Every row gives one point. The points of each table are mixes of a few directions, plus a little noise. How many directions does each table use, and how many do they share? Where both have some left over, give the other angles between the two spaces (their principal angles), to ten degrees, smallest first.

First, 5 rows:
[[ 30 -20]
 [-46  31]
 [ -5   2]
 [ 47 -31]
 [-28  19]]
Second (4 x 2):
[[-58  38]
 [ 16 -11]
 [ 35 -22]
 [  7  -5]]
Directions: first 1, second 1, shared 1

First, 8 rows:
[[  5  -1  24  -9]
 [-11  32  18 -62]
 [ 47  -9  23  13]
 [ 37 -22  49  23]
 [-16  22 -29 -29]
 [ 18  -6   2  14]
 [-31  13 -59   0]
 [-50 -27 -29  49]]
Second, 7 rows:
[[ 24  46 -14 -34]
 [ -2  14  -8   7]
 [  7  -8 -40  58]
 [-20   5 -12  43]
 [ 17  -5 -11  -1]
 [-45   3  60 -40]
 [ 19 -55  23 -33]]
Directions: first 3, second 3, shared 2; angles 60

First (7 x 8):
[[-39  -6  -9  10  25 -18   6 -10]
 [ 87 -10  -9 -40  10  22 -53  -4]
 [-27 -21 -37  -9  77 -26 -34 -32]
 [ 24   8  15  -2 -34  15  10  13]
 [-55  13  16  30 -22  -9  43  10]
 [ 60   4  11 -19 -28  25 -14  10]
 [-49  13  16  28 -29  -7  45  12]]
Second (10 x 8):
[[ 51  13  25  -8 -56  28   8  22]
 [-50  31  43  42 -82   7  79  35]
 [-42  11  14  24 -24  -5  38  10]
 [-22 -12 -19  -1  42 -16 -14 -17]
 [ 57   9  20 -13 -45  27  -2  18]
 [  0  -8 -12  -6  24  -6 -16 -10]
 [-39 -12 -22   5  48 -23 -10 -19]
 [-25   3   3  11  -3  -6  16   1]
 [ 48 -23 -31 -35  58  -1 -63 -24]
 [ 21 -14 -20 -19  39  -4 -36 -17]]
Directions: first 2, second 2, shared 2

First, 9 rows:
[[-15  17 -63  29 -30  14  -5 -51 -49]
 [ -5  11 -25  13  -4  13   0 -10 -19]
 [ -3  -2   2  -6 -10   9 -12  -6   5]
 [  8  -2  24  -6  19  -4   7  27  15]
 [-14  -6  17 -26 -43  42 -46 -22  22]
 [  1 -19  10 -15 -11 -33  -2 -16  13]
 [ 12  13 -11  26  45 -19  40  33 -19]
 [ -4  -2 -17   4 -12  -9   0 -20 -12]
 [ 22  -9  62 -20  45 -14  17  67  43]]
Second (10 x 9):
[[  4 -44  95 -70 -24  -1 -44  16  86]
 [ -2  21 -45  33  11   1  21  -8 -41]
 [  2 -21  45 -33 -11  -1 -21   8  41]
 [ -1  15 -33  24   8   0  15  -6 -29]
 [ -2  21 -45  33  11   1  21  -8 -41]
 [  0   3  -7   5   2   0   3  -1  -7]
 [  1 -15  32 -24  -8   0 -15   5  29]
 [ -1  12 -27  20   7   0  12  -5 -24]
 [  0   1  -2   2   1   0   1   0  -2]
 [ -1   6 -13  10   3   0   6  -2 -12]]
Directions: first 3, second 1, shared 1

First, 11 rows:
[[ -7  15  31 -29   2  29  37   2   4  -9  20 -16]
 [-33  -8 -42  36 -57 -37 -95  39  22  87  14 -18]
 [ -7 -16 -43  39 -24 -39 -68  14   5  42 -11   6]
 [ -5  10  19 -18   0  18  22   2   3  -4  13 -10]
 [ 13  16  47 -42  32  43  79 -20  -8 -54   7  -2]
 [-10 -21 -55  50 -32 -51 -90  19   7  56 -14   7]
 [ 13   2  14 -12  22  12  34 -15  -9 -33  -7   8]
 [  1 -13 -30  28  -9 -28 -41   4  -1  18 -14  10]
 [ -2   8  16 -15   3  16  21  -1   1  -8   9  -7]
 [ 17  -1  10  -7  25   8  31 -18 -11 -36 -12  13]
 [ 20   8  34 -29  38  30  69 -25 -13 -58  -5   9]]
Second:
[[ -8  -8  -3   4  -4   2 -11   7   2  12   2  -2]
 [ 15  -2 -23  30  27 -28 -13   8 -19   9 -29  32]
 [ 59  33 -26  29  60 -52  25 -17 -39 -38 -57  59]
 [-35 -29   0   4 -25  17 -33  22  15  40  20 -20]
 [ 19  46  47 -66 -19  32  74 -49  17 -75  31 -37]
 [ -3  26  45 -60 -32  41  50 -33  25 -48  41 -46]
 [-15 -28 -25  35   6 -15 -43  29  -7  45 -13  17]
 [-18 -24 -14  21  -3  -4 -33  22   0  36  -2   4]
 [ -7 -20 -22  30  10 -16 -32  21  -9  33 -15  18]
 [ -9   5  20 -26 -20  22  15 -10  14 -13  23 -25]]
Directions: first 2, second 2, shared 0; angles 30, 30
